Every row gives one point. Each copy is the shape, with its points in the same order, turned, moved and blurred by noise. Is it also mirrored, or only turned?

Shape (5 x 2)
[[ -8 -13]
 [-17 -43]
 [-43 -30]
 [-11  43]
 [  4  -8]]
Copy 1 (5 x 2)
[[ -8  19]
 [ -4  42]
 [-32  46]
 [-36 -33]
 [  2   8]]
Copy 1 is: mirrored
Copy 2 (5 x 2)
[[-15 -20]
 [  4 -50]
 [-29 -61]
 [-52  19]
 [  0 -12]]
Copy 2 is: only turned
Copy 3 (5 x 2)
[[ 12  11]
 [ 17  41]
 [-11  40]
 [-16 -37]
 [ 20  -2]]
Copy 3 is: mirrored
Copy 4 (5 x 2)
[[ 13  -7]
 [  4 -37]
 [-25 -29]
 [ -2  43]
 [ 16  -2]]
Copy 4 is: only turned

Shape (7 x 3)
[[ 35   0 -45]
 [-14 -40 -10]
 [ 17  31   1]
 [ 25  19  28]
 [ 18  -9  -4]
 [ -1  -7 -11]
 [-71  -1 -17]]
Copy 1 (7 x 3)
[[ 30   2 -62]
 [-18   8  -5]
 [ 58  -7 -13]
 [ 47 -36   1]
 [ 16 -10 -25]
 [ 13   4 -15]
 [  5  60  27]]
Copy 1 is: only turned
Copy 2 (7 x 3)
[[ 46 -28   2]
 [-10  -3  37]
 [ 26   9 -32]
 [ -6   7 -44]
 [  5 -11  -3]
 [ 11   0   5]
 [  9  64  45]]
Copy 2 is: mirrored
Copy 3 (7 x 3)
[[ 26  25 -34]
 [ 13  -8  25]
 [-32  19 -31]
 [-41 -10 -31]
 [ -2  -3 -14]
 [ -3   8   1]
 [-20  38  63]]
Copy 3 is: mirrored
Copy 4 (7 x 3)
[[ 53  16 -29]
 [ 11 -34  10]
 [ 11  46   1]
 [-21  38 -11]
 [ 11   8 -13]
 [ 20  -1   6]
 [ 23 -15  74]]
Copy 4 is: mirrored

Shape (7 x 4)
[[  2  20  -7   3]
 [-14   2   4 -12]
 [ 48 -53 -39 -10]
 [ 24  22 -17  33]
 [-29 -17  13  59]
 [ -2   3 -36 -16]
 [ -1  -3  52 -36]]
Copy 1 (7 x 4)
[[-15  -3  -6 -25]
 [-29 -15 -21 -14]
 [ 22  -9  33  43]
 [  5  30  -2 -35]
 [-38  56 -31  11]
 [-21 -16  17 -17]
 [ -5 -44 -54   3]]
Copy 1 is: mirrored
Copy 2 (7 x 4)
[[ 18   7  10 -20]
 [-10  -3   2 -32]
 [ -4 -21 -44  49]
 [ 40   0  21   6]
 [ -6 -44  62 -10]
 [ -9  21  -6   3]
 [ -4 -29 -27 -68]]
Copy 2 is: only turned
Copy 3 (7 x 4)
[[-24  -4   3  26]
 [-15  -8  21   4]
 [ 41 -34 -51  13]
 [-29  16 -28  38]
 [-19  51  -8 -28]
 [-27 -33 -12  13]
 [ 27  -1  58  15]]
Copy 3 is: mirrored

Shape (12 x 8)
[[ 12 -21 -12   1 -24  31   9   1]
 [  6  22  15   7 -11  44   3  73]
 [ -1  26  19  -9  10  -3 -40   3]
 [  0  40  -2 -29  28  11 -11 -27]
 [ -4  11  20  -2   9 -19   3 -54]
 [ 11   7 -49   5  16  14 -23 -17]
 [ 45  61   5  -9  -8   1  41  22]
 [-39 -40  19  22  14  41 -10  53]
 [ -5 -12 -46  16 -67  46 -19  -6]
 [-16   7 -20  22 -11 -16  -3  -1]
 [ -1  -9 -36 -32 -19 -17  33  23]
 [ 32 -23  -4  20 -46  44 -13  52]]
Copy 1 (12 x 8)
[[  2  22   1  17 -30  24   8 -20]
 [ 40 -20  10 -37 -37  47  30   6]
 [  0 -14 -20 -10  24   6   3  31]
 [-40 -29 -12  13  25  22  13  12]
 [-39  -9   6  31  15 -30  -8  12]
 [-25  14 -20  -5  27  26   2 -39]
 [  8 -50  11   9  -8   4  73 -16]
 [ 31  10  29 -32 -33  46 -46  11]
 [-11  50 -48  -7 -54  19   9 -35]
 [ -2  -8 -13  -9  -6 -16 -15 -28]
 [ 24 -30 -15  40 -21  20  -4 -48]
 [ 51  42  -3 -15 -44  32  30 -12]]
Copy 1 is: mirrored
Copy 2 (12 x 8)
[[ -3  13 -29  -8   9 -11  34 -11]
 [ -1 -18 -26 -12  54  54  10  15]
 [-44  14  17 -17  -8  28 -14  -4]
 [-52   7  16 -20   9  -8 -24 -42]
 [-30  16  30   5 -21 -39 -18 -13]
 [-38   9 -17   5 -17   8  18 -60]
 [-11 -16 -43   4  33  -2 -60  -9]
 [ 19 -20  27 -15  24  43  62   7]
 [-13  63 -47  17  15   8  60 -18]
 [  4  24   4  25 -10  14   3 -25]
 [ 43  23 -27 -23   4   1  -8 -43]
 [  2   3 -62  -5  17  35  46  26]]
Copy 2 is: mirrored
Copy 3 (12 x 8)
[[ 24  -7  15  16   0 -11  30   3]
 [ 13  -4  30 -45 -19 -20 -23 -44]
 [ 10 -17 -48   4 -17 -39 -40   5]
 [ -6 -13 -51  37  -1 -36 -22 -30]
 [ -8   2 -68  52 -14   1  -7  10]
 [ 51 -14 -34  28   6 -29   3 -20]
 [ -9  37 -19   1 -62 -18   4 -58]
 [  9 -25  30 -46  50   4 -31   7]
 [ 43 -70  13   9 -13 -24  45  -1]
 [ 22  -6 -43  -2   1  -9  25   1]
 [ -3  22 -16  -9   9 -35  57  -5]
 [ 52  -8  50 -31 -22 -23   7  -1]]
Copy 3 is: only turned

Shape (12 x 9)
[[ 14 -49  18  -6   8  22 -12   9 -25]
 [-61  20  17  -8   1  12 -23 -44 -39]
 [ 17   2 -23 -49 -11 -40   4  36   6]
 [ 11 -37  -1  17   4 -14  13  -7 -22]
 [ 13 -31  -8   7   3 -27  24  29   1]
 [ 30  -1  42   0  29 -42 -61  26 -17]
 [ 36 -61 -54   2 -12  -4   2  -2  -2]
 [ 18 -58 -13   9 -30  -9   8  -6  12]
 [-38  -2  40  15  38  13 -25 -20  14]
 [-58 -20   6 -36  24 -16  16 -56  -2]
 [ 45  39  -7 -28  17 -16 -12  13 -25]
 [ 27 -34   7 -11 -18 -19  34 -10  18]]
Copy 1 (12 x 9)
[[ 19  -2 -17  22  22  19  11  35 -26]
 [-27  17 -13  40 -32  33 -22  21  51]
 [ 46   7  -8 -65  12   0  16  10  33]
 [ 20  45 -21  10  16   1   9  -1 -17]
 [ 26  42  -3 -23  20 -20  22  10 -13]
 [ 50   0   3 -17 -11  -2 -63  34 -19]
 [ 37  31 -51   2  66   0  26  -7  -8]
 [ 31  29 -11   7  57   7  21 -19  -7]
 [-47   8   5  29 -12  -8 -42  11  -1]
 [-60  38 -18 -11  -4  45   5 -10  28]
 [ 49 -14 -46 -32 -30 -14 -10  12  17]
 [ 25  14  -4 -15  18   5  28 -34 -18]]
Copy 1 is: mirrored
Copy 2 (12 x 9)
[[ 13  21   4  40 -13 -10  12  34 -16]
 [ 48   2  41 -37 -37  45  12 -11 -10]
 [  2 -25 -65 -27  12   6  -4  40  17]
 [  3 -21  13  14 -15  -5  10  45 -15]
 [-15 -26 -17   6  11  -8  19  44 -21]
 [-40  46  -3 -15 -11  30 -48  33  -3]
 [ 12 -48 -11  46 -23 -17   8  50  31]
 [ 15 -30   8  41  17  -1  19  49  12]
 [  3  14  39   4  -3  49   5 -35 -24]
 [ 58 -46  12  -4 -12  70   9   6 -38]
 [ -1  -3 -36 -37 -22 -18 -46   8   2]
 [ 17 -40 -12  16  39 -10  -2  50 -21]]
Copy 2 is: only turned
Copy 3 (12 x 9)
[[-22 -26 -10  13 -46  22   0  31  -3]
 [ 50  17  23  61 -23   5 -27  15  32]
 [  2  -3  14 -44 -27  -4  16 -47 -19]
 [-17 -41   4  22 -25 -14  -8  10 -20]
 [-26 -41  13 -18 -14 -21   3  -2 -14]
 [-22 -30  57  -6 -53  57 -42 -20 -11]
 [-38 -39 -48  15 -18 -12  11 -26 -27]
 [-53 -20 -13  23 -28 -27  12  -6 -15]
 [ -2 -22  48  49 -13  29  -5  19  49]
 [ 46 -23  26  57 -38 -25  32  -7  35]
 [ 23  -5  23 -16  -6  46  -6 -25 -46]
 [-34 -18  20  14 -25 -24  37  -4 -31]]
Copy 3 is: mirrored
Copy 4 (12 x 9)
[[-11 -28   7  -4  30 -17  -7  51  -8]
 [ -7  16 -43  28  28  41  28   6 -56]
 [-12  24  66 -36  -4   6  33  14   6]
 [  7 -20 -10 -30   4 -16 -12  22 -10]
 [-15 -11  20 -42  -3 -21  -5   6  12]
 [-14  40   4 -22  52 -61  40  40 -16]
 [ 40 -48  41 -13  -9 -21  -5  23  12]
 [ 16 -27   4  -6 -27 -15  -7  33  22]
 [-49  -7 -35  27  20 -26  21   1 -41]
 [-24 -23 -22  -1 -31  30  40  13 -65]
 [  4  48  55 -16  35 -19   1   7 -37]
 [ -8   2  21 -16 -40 -15 -12  33   0]]
Copy 4 is: mirrored
